Every row gives one point. The points of each table are mixes of a few directions, plus a little noise. Count the directions of each table, and those that both share. Where both have some left over, give the other angles between the two spaces (their principal angles), to ten degrees, smallest first.
In the rows, 128 means zero.

First (7 x 3):
[[ 57 146 113]
 [210 108 136]
 [ 71 143 118]
 [ 98 130 183]
 [197 107 175]
 [ 66 144  92]
 [195 117  77]]
Second:
[[207 116  54]
 [ 36 141 215]
 [102 132 152]
 [112 130 143]
 [135 127 122]
 [177 121  83]]
Directions: first 2, second 1, shared 1

First, 7 rows:
[[149 138  47  38]
 [136 119 123 132]
 [101 127 168 151]
 [141 150 108 108]
 [ 91  75 139 116]
 [ 95 188 154 103]
 [184  99 157 249]]
Second:
[[149 177  96 161]
 [110 147 153 135]
 [120  42 230 118]
 [122 110 210 149]
 [128 189  52 131]
 [158 106  74 117]
 [108 127  80  86]]
Directions: first 3, second 3, shared 2; angles 40

First, 10 rows:
[[109 127 140 141 106 152 138 148]
 [190 203 108  82 173  66 167   7]
 [106 120 140 143 107 156 131 156]
 [110 138 142 139 105 152 146 134]
 [130  48 105 133 154 109  55 198]
 [136  59 104 129 158 103  61 182]
 [109 123 138 140 109 151 135 147]
 [148 143 119 115 144 108 133  98]
 [119 143 137 133 113 143 146 124]
 [127 174 141 125 112 140 172  88]]
Second (9 x 8):
[[107 132 160 117  83 217 145 163]
 [110  65 153 113 107 155 121 187]
 [139 119 109 134 153  74 117 112]
 [111  59 150 116 112 145 118 188]
 [125 159 134 127 114 162 140 119]
 [135 121 116 131 145  94 121 119]
 [161 168  77 149 188  18 115  51]
 [128 131 128 129 127 130 130 126]
 [134 197 123 137 122 154 146  87]]
Directions: first 2, second 2, shared 0; angles 30, 30

First (7 x 9):
[[145 142 139 154 130  99 138 158 152]
 [172 194 145 162 100 105  99 143 184]
 [142 176 172 163 171  54 178 159 162]
 [119  65 106 131 124 140 137 158 109]
 [ 94 138 130 135 138 125  95 111  74]
 [138 138 136 111 136 127 155 116 154]
 [ 85  42  67  39  96 246  94  50  62]]
Second, 8 rows:
[[244 183 128  99   7 122 109 132 108]
 [120 123 120 139 130 147 111 128 166]
 [ 60  96 134 138 203 119 153 125 113]
 [ 92 110 127 137 165 130 132 127 136]
 [141 132 118 136 107 151 101 129 172]
 [149 138 149 101 123  79 174 128  32]
 [ 40  86 138 138 226 109 167 125  97]
 [179 151 109 136  62 166  77 130 199]]
Directions: first 4, second 2, shared 1; angles 80

First (8 x 11):
[[121 128  88 113 118 129 120  45 118 108  95]
 [135 121 167 117 133 131 116 213 157 151 176]
 [121 129  89 115 117 128 119  48 119 108  96]
 [129 126 136 126 129 129 126 144 134 132 137]
 [123 138  95 156 128 124 154  55  89 105  77]
 [127 130 125 139 129 126 137 120 118 124 117]
 [134 124 164 126 135 130 123 204 147 149 166]
 [134 127 161 133 136 129 129 198 141 147 159]]
Second, 11 rows:
[[159  48 249 183  88  96 139 112 129 196 124]
 [124 137 113 120 134 132 126 130 127 120 128]
 [119 152  91 111 140 137 125 134 128 108 130]
 [157  56 240 179  91 100 139 113 129 190 124]
 [123 140 110 121 135 132 126 130 129 118 129]
 [106 185  42  88 157 150 121 139 128  81 130]
 [124 139 111 120 133 132 128 131 127 119 129]
 [132 119 140 134 124 125 130 126 128 135 127]
 [126 132 121 125 131 131 128 128 129 124 128]
 [123 139 111 120 134 132 126 131 129 118 129]
 [116 160  80 106 145 141 123 134 127 102 130]]
Directions: first 2, second 1, shared 0; angles 70

First:
[[135 198 110 131 148 124 106 111  95 182 207  76]
 [179 101 128 108 143  71 101 118 129  98 132 165]
 [125 206 117 160 134 128 123 105 100 184 180  71]
 [144 106 145  92 116 130 109 172 135 109 151 169]
 [134  76 151 155  98 103 159 126 164  79  30 181]
 [131  78 157 131  97 122 147 152 159  80  62 185]
 [ 58  98  92 104 158 210 147 117 124 141 122  70]
 [ 64 141 102 188 137 166 186  65 129 153  57  60]
 [180 145 151  82 117  99  75 185 116 125 212 174]]
Second (10 x 12):
[[133  75 133 115 160 150 136 112 131  48   7 163]
 [123 151 143 107 132 198 125 150 108 115  99 128]
 [124 116 105 165 127   7 119 121 149 158 227 119]
 [127 114 110 155 126  43 124 118 145 147 190 123]
 [115 184 156  91 133 248 117 179  91 118 109 122]
 [130 131 142 105 132 197 134 133 115 103  63 136]
 [103 153 139 120 167 138  99 185 103  89 161 136]
 [131 182 122 142  76 111 130 126 131 234 246  84]
 [145  62 109 150 129  52 145  75 161 109  85 145]
 [148 111 123 130  95 136 152  82 145 158  90 121]]
Directions: first 4, second 3, shared 1; angles 50, 60

First (10 x 18):
[[136 164 116 144 121  97 119 109 132 117 124 126 116 154 147 162 116 158]
 [158 124 123 160 122 111 108 142 106 128 126  97 140 157 120 122 142 143]
 [114 157 135 115 116  86  79  83 123 111 106 169 109 129 133 133 134 153]
 [128 145 115 128 136 135 151 132 139 135 140 126 125 130 142 153 113 134]
 [130  64 153 100 137 138  34 155  49 171 120 162 167  80  56   7 213 112]
 [127 168 103 141 135 142 208 129 179 120 149 105 110 149 175 208  71 134]
 [ 80 119 157  81 119 130 121  85 154 103 105 182 105  90 127 113 123 100]
 [137  80 144 145 119 154 154 153 134 115 124  87 141 134 113 104 129  91]
 [129 158 108 118 145 126 121 131 117 155 145 149 129 119 136 143 130 153]
 [140 102 126 148 130 163 185 162 147 126 142  80 138 139 131 137 110 100]]
Second, 10 rows:
[[117  68 167 152 104 119  77 138 118  71 108 118 136 135 103  37 164  93]
 [174  95 157 121  94 104 107  89  90 153  67  90 137 146  73 142 140 125]
 [ 97 140 127 147 128 130 146 135 172  73 147 137 112 138 168 125 109 119]
 [ 94 159 109 139 145 141 155 148 170  93 168 151 115 123 175 133 107 129]
 [158 119 127 107 130 128 110 124  83 186 111 123 145 118  90 131 147 137]
 [ 59 167 101 150 160 153 158 172 197  60 202 174 110 115 209 107 106 124]
 [142 145 109 106 148 139 131 136 104 186 141 139 139 109 117 147 134 146]
 [108 141 117 132 141 140 135 146 144 115 155 146 125 119 149 116 125 128]
 [167 117 138 115 112 112 121  99  96 169  87 102 133 137  90 159 131 135]
 [168 132 131 112 114 113 139  92 105 174  90 102 127 140  99 186 116 142]]
Directions: first 4, second 3, shared 2; angles 70

First (8 x 20):
[[125 118 119 209 116 138 218 152 107 105 142 119 122 120 164  65 120 178
  163 154]
 [133 132 108 140 101 162 128 161 158 140 140 116 109 136 156 119 141 153
  142 135]
 [141 131 135 122 112 162 106 114 114 104 129 129 141 153 122 127 139  85
  108 136]
 [122 118 150  55 153 103  84  93 125 136  96 126 150 131 123 137 119  92
  117 127]
 [112 195 138 148 123  51  88 141 199 190 160 118 106 105 145 174 140 140
  197 113]
 [132 158 147 185 135 103 146  97  72  95 160 167 141 123  38 173 125  85
   85  95]
 [187 134 126  68 165 140 127  91 154 180 147 146 162 129  76 142 151 142
  107 116]
 [ 76  40  98  97 116 168 131 181  92  74  49 104  97 130 196  90  88 152
  108 142]]
Second:
[[ 99  65  79 122 112 177 139 195 119 103  87 120  84 121 164 119 103 181
  101 118]
 [154 126 148 105 156 116 155  87 124 140 128 127 164 132 125  92 134 124
  140 150]
 [105 155 165 127 143  52 121  98 137 143 121 115 143 117 153 119 121 106
  182 146]
 [129 113 123 116 147 121 135 119 100 118 120 148 132 118  87 148 117 126
   92 106]
 [125 144 123  78  97 156  38 145 187 154 120 104 111 151 168 155 149 100
  136 133]
 [160 136 107 151 137 142 163 134 141 154 162 145 127 117  95 134 139 169
  123 112]
 [148 219 188 246  44 175 117  89 103  62 198 109 154 196 153  92 176   7
  165 190]
 [129 111  96 122 160 100 149 150 132 159 130 156 111  89  77 171 111 188
  102  78]
 [105  82 119  88 155 111 135 133 108 121  85 131 125 112 131 125  99 148
  109 120]]
Directions: first 6, second 6, shared 6

First (8 x 24):
[[163 193 121  76 151 122 186 104 142 166  96 105 147 125 142 162 156  40
   85  89  83 154 135 161]
 [ 99  73 134 172 109 133  79 148 116  96 155 147 112 131 116  99 104 203
  164 161 166 107 122 100]
 [147 164 124  99 140 125 160 115 136 149 110 115 138 126 136 147 143  79
  104 106 103 142 132 146]
 [151 171 123  94 143 125 166 113 137 153 107 113 140 126 138 150 147  70
   99 103  98 145 132 150]
 [105  85 133 162 113 131  89 144 119 103 149 144 116 130 118 105 109 187
  156 153 157 111 123 106]
 [ 81  40 137 199  97 136  49 160 109  76 171 159 103 132 108  82  90 249
  187 181 189  93 119  82]
 [114 103 131 148 119 130 106 137 123 113 140 137 121 129 122 115 117 162
  145 143 145 118 125 115]
 [164 196 120  73 152 122 189 103 143 168  95 103 148 125 144 164 157  35
   83  87  81 155 135 163]]
Second, 10 rows:
[[163 185 124  79 147 134 182 111 132 162 108 116 148 117 151 162 167  39
   91  94 102 148 140 158]
 [142 129 134 114 132 166 145 129 109 132 147 147 143  91 154 146 182  84
  128 125 164 124 148 138]
 [122 115 130 150 120 119 102 161 106 120 151 147 122 155 149 112 115 144
  132 135 154 108 135 119]
 [133 159 118  93 143 114 169  70 177 147  71  81 132 111  81 148 118 113
  116 112  52 169 104 146]
 [106 105 125 186 109  68  60 194 103 107 159 146 103 226 148  78  45 204
  130 144 143  88 120  99]
 [107  90 132 135 122 157 122  93 147 109 120 123 123  77  85 128 138 170
  163 150 132 139 114 117]
 [ 86  69 128 153 115 135 100  84 166  95 107 107 110  90  51 111  95 228
  178 165 111 142  95 103]
 [105 105 125 170 113  85  78 161 122 112 139 131 106 189 123  91  63 198
  138 143 128 106 114 107]
 [166 164 135  87 142 175 174 134  99 153 146 152 157  86 183 165 212  23
  103 103 165 128 164 154]
 [148 158 127 111 137 125 147 139 117 145 131 132 137 138 157 139 146  78
  103 108 128 127 141 142]]
Directions: first 1, second 3, shared 1

First, 8 rows:
[[122  85 141 120 115 144 134 127 119 167  94 141 133 126 166 157 107 118
  161 150  48 115 120 128 126  68  68 132 109 122 124 142]
 [129 116 129 116 124 131 137 139 128 131 118 134 134 122 128 134 129 129
  134 135 105 128 128 127 129 107 121 126 123 124 132 132]
 [144 166 100  74 138 103 170 190 147  50 163 147 162 102  33  97 183 153
   85 115 196 167 138 114 137 153 249  99 139 126 158 111]
 [126 129 130 137 129 130 123 119 127 134 128 123 122 131 134 128 123 124
  129 126 129 124 127 129 127 134 118 131 130 130 125 129]
 [132  71 133  63 109 139 175 185 129 139  84 170 172 102 125 159 137 130
  156 160  22 135 118 117 130  25 106 115 100 111 149 146]
 [128 149 124 146 137 124 116 111 130 119 145 116 116 135 122 115 129 130
  115 116 167 129 132 132 128 165 142 132 139 134 122 122]
 [128 139 126 138 132 125 122 120 129 123 137 121 121 132 126 121 127 128
  121 121 149 128 131 129 129 149 135 130 134 129 126 123]
 [117 167 140 225 141 131  53  32 117 161 157  72  61 173 186 110  88 113
  122  98 206  99 130 147 120 226  82 162 152 146  87 119]]
Second:
[[119 142 142 176 144 133  92  95 147 132 125 131 132 133 133 100 148 135
  129 129 171 111 149 167 130 172 118 147 141 153 112 143]
 [132 119 126 116 145 156 162 119 141 114  73 164 141 116 137 120 158 175
  132 156  94 112 158 177 120 118  66 144 139 150 140 164]
 [140 115 161 145 144 133 125 120 142 144 131 139 144 113 101 101 160 102
  116 128 147  97 132 157 173 113  99 129 143 118 132 108]
 [120 127  83 141 163 115 114 105 138  82  94 149 127 105  95 114 149 190
  123 197 134 103 137 181 131  77  66 175 119 194  43 183]
 [154 161 119 106 134 146 181 113  97 112 125 110  85 147 157 132 108 144
   95  95 133 129 136 123 113 177 114 119 153 115 188 116]
 [167 146 111  98 149  84 145 159  58  97 149 105  97 116 102 123  97  96
   77 130 132 105  92 117 163  63 166 124 110 151 149 128]
 [133 148 142 172 141 113  91  99 131 135 168 103 111 134 107 102 131  97
  106 110 198 109 120 135 159 159 134 134 143 125 105  98]
 [110 103 140 117 107 127 113 167 134 145 106 151 169 125 148 143 128 121
  165 139  77 146 132 120 106 104 173 118  98 137 144 158]
 [ 99 121 131 117  75 153 133 124 162 165 159 107 126 156 160 171 105 120
  168  83 118 188 122  54  84 194 150  95 137  53 135  73]
 [107 100 126  91  78 120 124 178 131 154 149 120 149 134 140 175  97  99
  169 114  76 180 100  51 101 102 195  94  95  84 134 107]]
Directions: first 2, second 6, shared 1; angles 70
